Rows are points. Each copy is the shape, with its points in the same order, stretched, turned, moved and blurred by noise. Some copies are also mirrored. Which?
In the rows, zero is written as 128.

Shape (5 x 2):
[[ 99 165]
 [178 113]
 [149 162]
 [ 97 128]
 [126  92]]
Copy 1, 5 rows:
[[109 163]
 [127  82]
 [ 94 116]
 [132 154]
 [161 129]]
Copy 1 is: mirrored
Copy 2, 5 rows:
[[ 80 124]
 [173 136]
 [121 157]
 [103  92]
 [147  82]]
Copy 2 is: only turned
Copy 3:
[[184 120]
 [100 152]
 [143 152]
 [150  96]
 [104  98]]
Copy 3 is: mirrored

Shape:
[[115 141 140  84]
 [ 97 169 130 131]
 [130 106 171 135]
 [164 127 136 110]
 [159  99 150 125]
 [130 170 133 126]
 [146 147 153 110]
 [140 191 152 139]
 [ 95 121  47 105]
 [166 171 156 144]]
Copy 1 (10 x 4):
[[109 155 128 100]
 [105 168  99 153]
 [142 131 163 147]
 [152 123 124 105]
 [152 108 153 116]
 [133 166 101 145]
 [141 151 125 118]
 [151 178  94 152]
 [ 55  82  80 116]
 [170 155 108 146]]
Copy 1 is: only turned
Copy 2:
[[ 97 137 148  91]
 [103 180 119 121]
 [137 111 160 140]
 [148 107 125  99]
 [150  87 138 125]
 [131 167 116 106]
 [144 138 144  99]
 [160 191 128 106]
 [ 47 116  50 108]
 [183 160 128 111]]
Copy 2 is: only turned
Copy 3 (10 x 4):
[[128 116 163  81]
 [ 91 139 157 119]
 [157  98 161 133]
 [168 134 136  94]
 [172 110 135 121]
 [122 152 152 112]
 [155 134 165 104]
 [127 170 170 122]
 [ 73 110  77  82]
 [161 169 159 126]]
Copy 3 is: only turned
Copy 4 (10 x 4):
[[121 135 122  82]
 [126 149  80 126]
 [150 100 145 127]
 [143 151 160 114]
 [146 120 170 124]
 [139 171 104 122]
 [156 149 126 102]
 [170 178  95 119]
 [ 46 152 129 133]
 [177 174 128 132]]
Copy 4 is: mirrored
